Every row gives one point. Two turns around zero, p and q, are shown by what they do to some points. Write where each new point lands after one turn and then the other. Backwards means that the second turn is done in reverse. Each puzzle has new turns, and all numbers are rounded.

Turn p:
[46  9] -> [38 27]
[-63  10] -> [-61 -17]
[14  3] -> [11  9]
[  3 -22] -> [ 12 -19]
Turn q:
[27 31] -> [-17 -38]
[-54 -30] -> [43 45]
[ 3 20] -> [  3 -20]
[ 24 -20] -> [-29  12]
Where do these land?
p, then q: [-63  27] -> [65 22]
p, then q backwards: [ 10 -24] -> [-13  22]
q, then p: [32  0] -> [-24 -21]
p, then q backwards: [22 -2] -> [-22  -1]

Turn p:
[ -5  15 -38] -> [ 26  23 -22]
[  7 -34  21] -> [-13 -38   6]
[ 10 -23 -18] -> [ 20 -21 -12]
[10 76 35] -> [-18  62  54]
[-22 -33   0] -> [-15 -25 -27]
Turn q:
[-16  24 -26] -> [-37   2  10]
[ -9 -23  38] -> [ 28  -5 -36]
[  5 -51  19] -> [ 43  25 -22]
[ 21  49 -30] -> [-32 -22  48]
Where do these land?
p, then q backwards: [10 30 -3] -> [ 12 -21 -21]
p, then q: [-18  45  43] -> [-35 -38 -38]
q, then p backwards: [-49 -14  -3] -> [-49   7 -11]
p, then q: [ 11 -35  -8] -> [24 29  5]
p, then q: [ 46 -27 -29] -> [54 10 26]

Turn p:
[18 39 72] -> [-53  64  10]
[  0 -38   9] -> [ 34  17 -11]
[  9 -16 -45] -> [ 18 -39 -22]
[ -4   1 -37] -> [  6 -37  -3]
[-23  14   1] -> [-5 -5 26]
Turn q:
[  6 -36 -14] -> [ -4 -29 -26]
[-10  14 -16] -> [-21   6  10]
[21 38 -5] -> [-8 43 -1]
[-47 -58  26] -> [ 27 -72  19]
[31 42  8] -> [ 5 52 -3]
Where do these land?
q, then p: [-17 -11   5] -> [14 14 -7]
p, then q: [ 4 24  4] -> [ -1 -13  21]
q, then p: [ 74   8 -43] -> [-19 -80  24]
q, then p: [-38 -22  45] -> [ 13  46 -41]
q, then p: [-23   1 -11] -> [14 16 14]

Turn p:
[-33 -34  -8 -35] -> [-11 -36  38 -26]
[-40  54 -47 -15] -> [-38 -27  19  66]
[32  2 46  8] -> [ 30   8 -43 -19]
[  2 -51  -6  25] -> [ -7  32  22 -41]
[ 24 -11 -15  18] -> [11 32  9  0]
[-2 12 59 16] -> [ -2  -7 -58 -22]
[ 17  27 -29 -19] -> [18 -4 14 41]
Turn q:
[-18  52  10  28] -> [  4 -30 -52 -16]
[18 55 -8 56] -> [ 42 -12 -68   2]
[ 12 -46  11 -21] -> [ 0 18 50 -4]
[ 15 -16   1 -41] -> [-7 -8 41 20]
[ 12 -29 -37 -25] -> [-13  29  25  37]
[-41 -16  23   3] -> [-28   2   5 -41]
Where do these land?
q, then p: [-12  45  -5 -21] -> [-24  19  32 -26]
p, then q backwards: [ 14 -35  44 -23] -> [ 2 11 51 34]
q, then p: [14 -9 59  9] -> [ 52 -24   2 -23]
p, then q backwards: [ 16  -6 -60  26] -> [ 16 -55 -31 -18]
q, then p: [-31   4 -38   9] -> [-39  -1  12  29]

Turn p:
[ 40 -50   3   6] -> [ -4 -23 -19 -57]
[-3 29 16  9] -> [16 27 -1 14]
[27 19  3 10] -> [33  6 -7 -6]
[-76   3 -10  -1] -> [-48  14  41  41]
[ -1   7  22 -21] -> [ -6  10 -26  13]
[ 12  -8 -34  -3] -> [  9 -34  12  -4]
Turn q:
[-2 24 22 51] -> [ -5 -14 -55  20]
[-18  22 -23 -19] -> [ 26 -23  22   5]
[ 11   3   9 -29] -> [-3 14 25 15]
[ 11   9 -22  26] -> [-14 -31 -12  -7]
[ -2 -59  13 -29] -> [ -4  53  21 -36]
Where do these land?
p, then q: [ 8 45  5 25] -> [-35 -13  -8  36]
q, then p: [  2  -3  46 -41] -> [41 44  7 12]
q, then p: [ 26 -15  26  20] -> [-4  0 32 31]
p, then q: [ -8  -9 -49  20] -> [ -8  52 -12   2]
q, then p: [ -6   2 -13 -35] -> [  3  23 -27 -12]
p, then q: [-29 -22  10  37] -> [35 18  2 35]
q, then p backwards: [  6   2 -26 -27] -> [-10  -5 -30  21]

Turn p:
[ 14  12   6  -9 -17 -33] -> [ 17  -1  18 -27 -19  10]
[ -9 -13  33 -25  19   9] -> [-7 24  6 27  2 32]
[-27  18 -19  41  18 -52] -> [ -2 -24   8   6 -62 -40]
[  2 -30 -10 -15 -10  -1] -> [ 12 -10  21   9  23   4]
[-7  4 33 46 19 30] -> [-50 -11 -38  14 -10  13]
[ -5  23  -2  -6 -28  24] -> [-15  20  -4 -28  19 -11]
[ 31 -15 -41 -33   0  24] -> [ 45   2 -12   2  48  -7]
Turn q:
[ -6 -11  16 -11  18 -49] -> [-16   2  -1   6 -33  43]
[-25   8   1 -38 -13  13] -> [-15 -15  27 -24 -16 -21]
[ -3  26 -46  24   7   8] -> [ -4  11   6  46  17 -30]
[  5 -16   8  60 -21   6] -> [ 18  40 -47  -2  15  -9]
[ 41  12  26 -15 -17  18] -> [ 29 -43 -17 -18   8  -2]
[-17 -19 -32 -34  24 -24] -> [-47  -2  34  11   0  22]
[ 4  0 26 15  2 28] -> [ 35   8  -2 -18   8  -4]
Where do these land?
q, then p: [ 23  24 -25  10 -15  18] -> [ 17 -34   1  18 -25  -3]
p, then q: [-11 -18  -5  17 -12  32] -> [-8 31 22  9 -5 17]
p, then q: [  1 -20  -7 -63 -29  -9] -> [ 60 -28  11  -1  -9  27]
q, then p: [  7 -12  -1   5  -4 -43] -> [-19  -1  -3  -1  23 -35]
q, then p backwards: [ 29  15  15  20 -29 -15] -> [ 28  11 -15  23  32  10]
p, then q: [-29  13   5  20  12   7] -> [-18  20  -8   7 -22 -17]
p, then q backwards: [-20  -2  18  -9  76   8] -> [ -1  28 -16  49  17 -54]

Turn p:
[ 12  30  -4 -13  -2  24   9  30] -> [-30 -18   7   4 -20  13 -25 -17]
[ -4  76 -10 -42 -30  -3   5   6] -> [-47  11 -12 -24 -50  27 -42  26]
[-10 -25  48  24  22  -6 -17 -58] -> [ 24  19 -32 -21  30   3  66  -8]
[ -3 -30 -11 -11   3   5 -29  14] -> [  6   5 -14  25  18 -27 -15  -9]
[-13  13  54  26   5  12  -7 -47] -> [  4  11 -30 -37  19  36  46 -13]
[ 16 -26 -13   3 -15 -12  10  18] -> [  0  -3  29  21  16 -13  -6  13]
[ 12 -16 -20 -28   9 -18  23  45] -> [ -9 -23  22  46 -21 -21 -13  16]
[ 20  11  20  20  -8   9  -6 -45] -> [-11  22   2 -40  16   8  29 -11]
[ -5 -29 -41  -6  19   4  16   8] -> [ 30   2  23  26 -17 -25 -10 -12]
[-21 -58  -9  20  -9   0  15  12] -> [44  2 22 37 30  2  1  1]
[ -3  55 -13   6   6 -16 -19  18] -> [-13 -29 -17 -36 -21  -4 -31  15]
Turn q:
[ 12  43  -9  20  31 -26  14   0] -> [ 22  28 -25  10  15  17  40 -15]
[-18 -20   3  23  29   8 -13 -25] -> [-23 -26  -4  20  27 -11  19  12]
[  8 -18 -26 -32  -1   4 -39 -36] -> [-37   3 -24  18   3   9 -39  32]
[ -5  15 -29 -54 -26  64 -10   5] -> [-33  54  34 -21 -18 -14 -37  38]
[-33  -3   7  28  -2 -29   5   7] -> [ 27 -26   8  -2  33   7   7 -14]
[ 22  -4  -1  26 -25 -21  21 -17] -> [ -8 -11  -8  -1  -4  22  -2 -47]
[  8   2  47  28 -25 -28  -9  14] -> [ 30 -31 -21 -22  -1 -22  -4 -39]
[  2 -21   1  30  19   4  -9  21] -> [ -3 -30  -3 -16   0   1  30  12]
[ -2 -11  -4   7  18 -27  12  22] -> [ 27 -17   0   5  -4  21  19   5]
[  7  17  10 -75 -18  50  30   8] -> [ -2  56  44  10 -51 -29 -31  14]
Where do these land?
q, then p: [-24  -5  19 -20 -19  16 -56 -10] -> [  7 -22 -36  13   5 -46 -18  28]
q, then p: [ 20 -12  18   5  16  -4  34  35] -> [-21  20  39   9  15  23  14  11]
p, then q: [ -4 -26 -23 -45  -6 -30 -13 -19] -> [ 40  16 -20 -33  16  23  12 -20]
q, then p: [ 43   6 -16 -27   2 -23 -13 -20] -> [ 11  13  10 -27   5  -1 -52 -15]
p, then q: [  1  -8   4  23   4 -33  -3  27] -> [ 10 -35  -1   0 -23   9  15  17]
p, then q: [ -2  19  42  53   3 -20  59  19] -> [-21 -32  54   7 -59 -32  12   9]
p, then q backwards: [ -9   4   9  27 -35  36  17   0] -> [-16   5 -40  10 -28 -21  22  -3]
q, then p backwards: [ -1 -43 -43   1   6 -17 -51  -2] -> [-20  38  37   7 -29 -31 -11  37]
p, then q: [-19  23 -25 -25 -13  16 -26   4] -> [ -9  16 -25 -24  26   5 -26  18]
q, then p: [-7 10  8 16 21 13 32 -5] -> [  6  -8  15 -11  -9  25  31   8]
q, then p: [  2  33   5  -8  22  46  20 -28] -> [ 13 -26  -7 -34 -23  35   6  33]
